Each row is a point. Examples show where two turns around zero, p and q, send a point. Where does a point land after both, in the order given? Backwards means that the second turn is done in reverse. Each puzzle has new turns, and all numbers are rounded.

Turn p:
23  -20  -29 => 27  15  -29
-43  -16  19 => -30  -40  -5
52  6  -43 => 40  52  -17
27  -4  19 => 28  -4  18
-37  3  30 => -32  -32  16
-22  32  4 => -33  10  18
Turn q:
-8  36  14 => -3  38  10
-11  15  -48 => 29  11  -41
22  -1  -9 => 21  -9  8
-2  -49  44 => -46  -39  25
Where do these land?
p, then q: -1  24  33 => -34  2  23
p, then q: -38  -11  -18 => -5  -3  -43
p, then q: -35  6  4 => -26  -1  -24
q, then p: 4  16  -17 => 11  20  5
q, then p: 70  -34  -2 => 62  -47  5

Turn p:
5  -31  -8  35  13  -17 => 31  -14  7  29  22  -14
32  31  -55  -29  37  -17 => 44  57  -16  -32  13  29
-16  26  26  -47  -25  21 => -52  0  -9  -38  -26  6
11  -25  -24  10  20  -45 => 44  7  -8  3  35  -24
-50  46  5  -29  -37  37 => -78  23  -21  -3  -29  15
-26  35  29  -26  8  6 => -45  19  20  -26  -3  1
14  -24  -7  23  33  6 => 30  -13  18  17  23  17
12  -56  13  27  -19  7 => 18  -58  -5  27  1  -12
18  -3  22  37  -30  2 => 9  -22  14  26  -36  -20
Turn q:
34  2  4  -4  35  -16 => 50  1  -3  1  11  -1
-9  32  24  -51  20  -23 => 20  58  6  -9  9  -36
18  -45  35  20  -26  -22 => 11  -44  8  -30  -43  -17
-22  17  -58  -34  -25  -21 => -31  41  -59  -6  4  12
26  31  -43  14  6  32 => 5  9  -7  34  16  57
-39  -27  15  5  -1  -12 => -25  -20  -1  -12  4  -38
9  -39  -14  26  -30  50 => -32  -45  18  -16  -4  47
-18  30  37  24  21  12 => 1  2  39  39  5  -25
Where do these land?
q, then p: 14  -2  35  25  -33  -24 => -1  -26  -27  4  -30  -37
p, then q: -24  -30  -13  -8  18  50 => -22  -31  21  2  50  13
p, then q: -38  -6  -26  -10  7  -9 => 2  4  -16  29  35  -5
q, then p: -41  -14  -8  22  43  -21 => 37  10  7  13  51  -20
p, then q backwards: -5  26  -22  -20  -6  51 => 15  12  -39  -5  -45  18
p, then q: 9  41  64  28  -1  -30 => 5  16  18  -9  -60  -57
q, then p backwards: 32  -23  -3  -55  -2  -19 => 37  15  -18  -49  11  -23
q, then p: 37  45  -9  2  -20  38 => -26  -9  25  24  -48  32
p, then q: 16  -38  -16  16  -5  -36 => 46  -21  -29  -4  -4  10

Turn p:
5  -21  -28  18  2  -11  16  -12  25 => -3  -19  -26  15  25  -16  16  18  6
-12  18  47  39  52  12  -37  -12  -7 => -30  22  27  31  29  24  -55  -32  -6
-7  -22  -27  30  -58  26  -50  4  -21 => -6  -39  -38  -7  -41  35  -36  34  -28
-18  5  -14  -21  -27  -31  -23  55  -6 => 16  -4  4  -64  -16  -22  -27  22  -2
-16  -39  -17  -44  -17  -9  48  19  -29 => 11  -3  10  -36  -13  -24  61  16  -41
-6  -11  25  -6  -34  -23  1  -14  35 => -31  -29  11  -1  -20  -24  6  6  31
0  38  -11  18  28  51  0  1  37 => 14  16  1  19  36  54  -5  9  39
-38  18  -16  -5  -25  -20  15  -42  5 => -46  13  -36  -18  -11  -4  26  -1  20
50  -11  -21  -47  47  21  18  2  5 => 66  -8  9  11  28  3  39  -37  -2
41  24  63  18  32  -14  14  -2  -43 => 8  51  40  52  -16  -26  -23  -34  -17
Turn q:
-16  -15  8  0  6  -17  -14  -44  -39 => 3  -32  26  0  -6  -18  -12  -48  -1
-2  7  -34  12  -8  52  -7  -19  40 => 25  10  -56  10  -1  42  -2  -10  20
-10  -23  9  -8  -15  46  -23  11  26 => -19  -13  -25  -11  4  49  -20  10  15
7  54  7  -53  11  -79  13  20  -6 => 3  39  34  -57  -13  -74  28  20  -5
-10  1  6  8  -7  -31  52  -3  -35 => -1  5  45  22  -25  -16  33  -8  -24
37  16  31  49  12  -50  3  -25  -69 => 12  -9  53  55  -5  -74  -31  -13  -18
22  -27  -8  -15  19  30  10  -11  31 => 35  -23  -19  -11  11  34  2  20  -5
-11  37  15  15  -23  -51  -2  -12  -28 => -17  18  28  13  -27  -55  2  -19  17
17  -37  -13  -12  -27  9  -9  21  57 => -12  -29  -46  -13  0  23  19  46  18
-9  6  20  -20  4  61  3  23  26 => -1  24  -7  -20  3  62  -22  22  4
-31  -28  -17  21  29  45  -21  23  54 => -7  0  -35  2  60  60  9  3  26
7  11  -24  0  -2  -14  -8  14  -57 => -19  11  -1  6  -3  -35  -8  -23  -46
Where do these land?
q, then p: 71  28  10  -41  3  26  9  26  -8 => 57  11  1  -41  -42  -2  -43  -3  -19
p, then q: 6  -3  -29  45  35  -8  -40  1  42 => 12  -18  -31  -6  77  -4  -8  -11  3
p, then q: -48  -41  24  -12  5  1  21  24  22 => -20  -4  63  -27  15  25  8  11  -9
q, then p: -4  59  -2  -10  22  -41  -14  -32  27 => 18  1  -7  2  0  -47  5  -30  65
q, then p: -27  17  20  16  -18  -2  -60  18  0 => -40  -12  -11  -37  33  15  -19  -12  31
p, then q: 35  -4  11  26  7  32  62  -13  -51 => -1  47  19  76  -22  -17  -11  2  -21
p, then q backwards: 27  2  -29  16  -34  -33  4  -10  -55 => 48  32  -47  -9  -36  3  2  -2  -17
q, then p: -5  1  -49  34  15  -11  37  -50  -17 => -3  14  -36  73  -11  -27  20  2  -7
p, then q: 4  -47  8  -35  22  30  -29  1  21 => 20  -58  26  2  6  34  -18  1  -15
p, then q: -30  -29  -13  -20  -13  35  16  15  10 => -7  -1  22  -11  -4  42  5  21  -37
p, then q: -26  -7  3  0  -12  -13  13  25  -36 => -27  20  20  -21  -20  -17  -6  -5  -22
q, then p backwards: -2  24  45  -17  -32  -16  -20  -5  45 => -13  43  9  -4  -46  -16  -2  19  42

Turn p:
-48  7  -35  16  11  10  -16  -7  -16  -45  66  30 => -28  30  -18  1  8  67  -15  -36  -14  -16  -34  47
-14  40  18  20  51  -31  -64  -5  -11  -6  34  9 => 36  48  34  48  19  21  -30  -13  -13  -13  4  48
3  -7  -5  -32  7  -7  29  -15  38  16  -35  4 => 7  -5  -24  -17  2  -42  2  -26  10  16  22  -31
40  -48  -20  -38  0  4  26  -6  -7  -4  9  -59 => -28  17  11  -58  -12  2  -3  29  -20  0  28  -58
5  12  11  -15  -38  -8  13  23  35  56  -15  -22 => -3  -30  -9  5  -26  -34  -17  24  48  15  39  -9
-2  -35  9  51  37  -16  -33  -4  18  8  11  -26 => -2  -11  30  41  8  20  -14  -11  -43  -25  41  -9
11  29  26  21  -3  -12  29  -14  -10  56  -13  22 => 15  -6  8  38  -24  -20  38  1  22  47  13  9
-31  20  23  -1  -38  -50  11  10  -21  28  -40  37 => -3  -18  -19  25  -13  -66  11  14  4  31  -13  54
-28  19  -38  17  40  41  -8  36  -42  -59  13  16 => -21  36  -21  17  56  51  9  4  -3  -32  -62  5
25  -45  17  -34  -3  40  10  16  4  -17  8  5 => -6  -28  16  -57  33  16  2  6  2  10  -3  -25
-38  17  -25  12  9  43  -49  -21  -42  -25  4  22 => 22  12  -23  23  10  49  -24  -2  -26  0  -68  12
76  -29  -15  -12  -32  -9  16  1  37  4  -19  -17 => 19  -25  -6  -54  -23  -18  30  22  4  -25  51  -33
0  19  33  -5  -41  -6  36  -14  18  -11  -23  -18 => -10  -20  18  -13  -38  -46  10  -11  28  -6  -18  -9
Turn q:
18  -25  -7  -40  21  8  -31  7  13  10  -10  -39 => 3  -12  -8  0  3  -38  17  -21  30  11  6  -51
13  11  -11  -21  38  -18  12  14  -23  35  -11  8 => 23  34  -4  -21  45  -10  2  -17  0  14  7  -6
27  15  7  35  7  6  -10  -1  23  -17  26  5 => 5  3  3  39  -16  25  -2  -8  12  -23  26  10
26  44  -22  -5  25  22  2  6  30  -20  17  30 => 0  48  -2  0  -21  28  -6  -29  30  -34  14  3
9  3  50  -29  -65  -54  -39  -20  5  32  14  44 => 11  -17  67  -9  -13  -41  -78  16  -39  -3  30  -4
0  -16  -4  -21  -5  -25  56  34  -3  -44  -9  0 => 20  19  -24  -20  3  -17  25  51  -6  -42  -24  4
-18  -18  -29  28  -39  36  -3  -11  -5  -46  22  32 => -39  -20  -20  -20  -54  30  3  23  2  -10  17  38
7  52  3  2  47  -22  21  -44  40  -36  -30  -34 => 11  29  -9  51  -2  -18  14  -57  2  -41  -58  14
19  0  11  12  9  50  22  -49  -74  38  -6  -19 => -12  -5  -18  -8  16  32  36  -42  -77  46  15  -15
-4  -58  -30  -10  8  -16  17  -3  14  13  -13  -35 => 1  0  -20  8  0  -51  39  23  15  36  -8  -3
-42  -2  32  46  22  -21  -18  19  1  2  -88  -27 => 31  -48  -38  32  41  5  -35  -1  12  27  -73  7
-42  -30  21  9  -29  39  2  5  2  -3  34  33 => -3  -31  31  -31  -41  40  7  34  1  18  6  12
6  24  21  -8  -50  -11  -33  -4  8  59  -2  -11 => -25  -2  44  20  13  -11  -53  3  -19  28  9  -36
-18  -1  -42  1  11  7  0  46  -32  -23  57  12 => -27  0  -1  -42  25  26  32  24  35  -27  37  23
Where do these land?
q, then p: -56  -26  -12  -38  11  -17  22  28  -4  18  47  -35 => -39  1  26  -5  44  -59  8  -24  35  23  26  -12
q, then p: -10  -18  11  24  -24  -40  21  -15  4  30  28  -29 => -25  -12  29  41  25  -7  31  11  -3  17  12  31
p, then q: -21  -25  58  -19  8  -31  47  24  -3  -2  22  10 => 45  -9  65  -21  11  -11  -1  -6  -3  22  -28  29
p, then q: 42  -2  -29  3  -28  31  -19  5  31  -47  -62  16 => 4  14  -70  -2  -17  -55  39  11  5  -40  5  -17
p, then q: 16  15  -44  3  8  -30  -24  -26  25  -15  -23  43 => -22  43  -33  -5  -11  -15  5  -19  -23  -30  40  26
q, then p: 2  -16  21  -18  22  -20  34  -11  -47  -22  51  -42 => -54  32  32  -25  22  -14  55  -14  -12  17  -14  -8
p, then q: 12  -11  10  2  57  -19  53  32  -9  39  32  -27 => 1  5  75  21  32  46  34  0  13  3  -23  12
p, then q: -22  -3  13  -15  4  20  28  -34  18  19  3  -35 => -30  -27  30  29  2  -22  -4  -7  -11  25  -16  -15
q, then p: 30  51  -18  26  -22  22  -60  7  23  -16  -67  37 => 56  -13  -43  16  -30  44  -66  -1  -31  -45  -15  2
q, then p: -8  -28  12  -3  -8  -14  1  27  -41  13  2  -37 => -38  19  9  5  38  -2  3  14  -17  12  28  -20
q, then p: -17  10  -11  -11  -10  8  26  -16  -39  23  -13  21 => 13  25  -13  2  13  -9  -10  19  5  47  -23  1
q, then p: 10  69  -6  13  -20  19  -39  3  21  -34  -22  13 => 29  -19  -14  9  -14  22  -46  -23  -23  -44  -48  -3
q, then p: -39  -18  -2  41  24  18  -19  -19  -1  -11  -6  9 => 12  -46  -31  -12  2  12  16  -20  -13  29  12  -9
q, then p: 39  25  -36  30  -47  62  -47  -2  27  -22  -7  60 => 12  -35  -38  -10  -47  66  -73  1  18  -22  -32  28
p, then q: 20  -21  34  -39  23  -10  -24  -4  -6  27  15  -4 => 26  -5  40  -2  26  4  -5  -20  -2  3  36  -32

Turn p:
-10  -29  7  -28  18  17  -3  21  -31  54  32  22  16  4 => -18  -10  10  -59  33  -37  -15  -8  23  7  18  -3  -11  -25
7  42  48  -33  -1  -18  34  12  25  -26  -25  -20  -7  -12 => 22  6  1  -4  -4  22  21  17  -20  -28  -78  -10  -10  12
15  33  37  -15  -48  -41  -4  -49  29  -34  -36  8  -39  11 => 11  4  -12  8  -40  76  -24  -11  -47  5  -51  -10  20  24
28  34  -11  45  -16  -40  -34  -35  -48  -30  33  -20  -44  31 => -20  -3  14  6  -51  6  25  -15  -73  13  41  -4  59  34
-46  -19  19  -33  -21  22  53  -2  -41  -7  -3  4  28  13 => -40  -9  8  -24  12  8  26  5  29  28  -44  36  -3  -48
29  -41  29  4  35  26  7  -40  -1  -21  -13  -27  41  5 => -25  -3  -5  26  45  33  13  34  8  -28  11  -30  25  -42
-1  -12  -53  9  8  31  -32  -29  -4  23  24  -16  -44  -57 => -5  -5  27  35  -15  -20  -15  -33  -25  13  59  -28  -56  -18
-29  -27  -44  31  24  -2  -23  -14  -40  36  -39  15  30  -3 => 8  -46  17  32  32  -29  -31  -4  21  35  38  28  25  -22
24  1  -3  -11  -19  50  31  46  -10  38  15  9  0  36 => -18  29  -49  -38  26  -43  20  -3  15  35  -9  -12  -14  2
-51  -24  2  26  -16  16  -34  8  3  42  29  -39  -17  21 => -57  22  28  7  27  -21  -17  -46  8  0  24  21  -9  34
-3  18  -7  0  9  4  -9  -33  52  -33  33  -7  -4  1 => 3  6  -16  17  -26  36  17  -28  0  -49  17  -6  -13  6
22  36  -1  -8  -44  -42  -8  12  21  -45  1  -3  18  -33 => 20  17  -2  15  -76  0  -12  22  -3  -27  -36  -5  13  8
-11  -6  10  22  17  4  36  -2  24  49  28  -9  15  -39 => 28  41  30  1  32  -21  4  -35  17  -19  1  -6  -12  -32
29  19  17  15  42  47  -18  49  41  -10  0  40  0  -21 => 43  22  -50  -10  25  -19  -6  40  -13  -42  24  8  -45  9
25  -44  -14  13  23  -38  3  19  -20  -36  -42  44  -18  12 => 39  -21  8  -10  -1  33  -3  65  11  43  29  5  20  21
-28  19  -36  -39  -11  -36  1  38  0  1  -39  -1  23  31 => 9  -50  -9  -2  -18  -21  -4  1  47  17  -45  16  11  38
Turn q:
-74  -3  18  -25  4  -27  13  -1  -17  2  28  -25  17  19 => -3  0  -10  22  12  4  27  -4  -34  -24  63  -23  -44  -8
22  -1  4  55  34  3  0  17  -101  16  -4  42  9  8 => -25  -23  40  44  16  -22  9  18  26  -48  -24  32  5  83
16  -2  41  10  -1  -1  35  -1  -11  -12  -40  44  18  62 => -6  18  -31  26  -54  -20  6  20  19  -33  -41  -22  -27  33
-24  50  -6  16  0  46  -17  -21  -1  7  4  11  3  1 => 13  13  -5  44  -12  1  18  -29  13  26  17  32  24  5
25  -33  -2  -23  -25  55  51  36  49  -14  17  -18  27  7 => 6  -35  -35  -16  -11  -16  46  42  7  28  -34  -30  12  -61
-15  6  14  26  18  16  -46  22  5  52  -10  43  -29  -20 => 11  21  31  13  1  -15  -33  21  59  14  41  21  23  22
-12  -54  -9  18  6  -44  9  -35  3  26  45  14  0  7 => -26  -45  32  9  -25  13  -43  13  -23  -33  29  -12  -12  -19
43  -7  -53  -33  34  5  6  -33  -55  45  -8  -32  -26  11 => 5  -59  38  -35  11  14  11  -57  33  -20  -22  39  -39  11
-20  -25  44  -13  -10  -31  34  0  -7  -29  -1  32  -3  -40 => 9  44  30  8  3  -3  -1  37  -30  -44  -8  -33  -3  -21
30  35  14  -19  -21  -12  -26  13  34  -34  39  -7  19  -10 => 5  7  -37  -7  26  -15  -14  -29  -22  12  -6  -40  51  -15
27  -15  -28  -11  -21  24  -40  21  18  -16  -57  38  5  -28 => -34  49  7  -50  -11  -17  2  11  33  22  -28  25  37  -6
14  35  -5  8  14  -31  2  -14  -7  13  -13  -24  32  -15 => 1  -2  9  7  18  -29  -17  -34  -29  20  -15  5  -23  17
13  -15  5  11  21  -8  -36  -27  -17  -8  -11  -44  -19  -14 => -13  -2  28  -12  26  48  -14  -22  0  21  -8  -7  -13  24
-13  3  6  1  -71  -5  3  20  20  -23  15  -57  -28  -17 => 40  0  -17  -45  6  31  23  19  -54  30  20  -21  27  0
-32  26  -43  -22  20  9  12  3  89  -24  -6  -18  -25  27 => 17  14  -78  -10  -3  24  -21  -7  3  31  15  34  -21  -66
Where do these land?
p, then q: -42  2  -20  3  -18  18  -9  -29  -2  -18  -41  -37  -16  -24 => 2  8  32  28  -30  29  -13  45  8  13  13  18  6  37
q, then p backwards: -13  8  27  6  -7  20  -1  -14  -17  -23  109  -16  -16  66 => 39  19  -43  -1  55  -2  -30  -80  34  -36  -22  -16  16  42
p, then q backwards: -4  -5  -35  -20  -7  25  13  29  -11  -14  35  15  8  -1 => -17  -15  -15  -28  -7  19  6  17  12  28  -28  6  17  30
q, then p: -44  2  8  -21  24  -5  -4  -5  -24  -5  -48  21  -8  -29 => 32  7  -17  -22  -9  11  24  -14  -52  -22  -20  25  -14  13
p, then q: -31  -5  -22  15  -23  -38  -19  28  -11  -34  -28  -17  -20  49 => -21  -16  -35  15  -66  -27  7  30  22  -6  28  -11  -11  17
p, then q: -40  -25  7  20  -7  -20  2  -27  26  -38  68  15  -6  -14 => 35  26  -12  41  -24  11  30  -10  -7  -9  -2  -23  62  -33
q, then p: 11  9  20  -19  -39  -51  33  0  -1  -5  -32  -22  -22  -25 => -16  -34  -9  -21  -15  -11  12  29  -46  17  -33  -43  7  8
q, then p: -36  -12  15  17  9  21  -22  68  6  -7  -11  -1  12  -35 => 39  2  9  -33  23  -51  29  -12  19  -33  -5  14  -6  27
p, then q: 13  -26  16  9  -6  8  9  25  -8  0  -41  10  60  13 => -29  16  -20  -8  32  -47  -28  21  12  29  3  19  -5  -13
p, then q: -21  67  -34  40  2  20  24  3  -1  2  -44  14  -3  -8 => -10  -24  34  -2  -35  -20  -44  10  -2  -28  -44  42  7  31
p, then q: 33  -27  1  -1  -2  16  -3  -9  -5  64  -47  21  -24  -7 => -7  -32  31  -11  40  2  -28  -36  40  29  20  5  -20  21
p, then q: -39  27  -1  -26  1  8  -13  -23  58  15  -17  12  9  -14 => -23  23  8  -10  -24  57  -21  -12  19  11  -29  21  23  -2
q, then p: 55  -16  6  -7  29  -25  -7  -18  -11  48  86  -14  44  8 => -47  1  78  31  29  51  -23  19  25  -24  38  -17  25  0
q, then p: 117  3  15  -10  11  11  -32  -21  -19  16  55  20  7  6 => -33  -20  7  66  37  62  -43  19  50  -40  -10  -23  43  -7
q, then p: 42  -1  -5  -5  32  -7  28  -7  21  -3  -46  -20  -25  14 => 15  -24  -23  18  10  17  -35  8  -19  30  -7  -27  -36  29
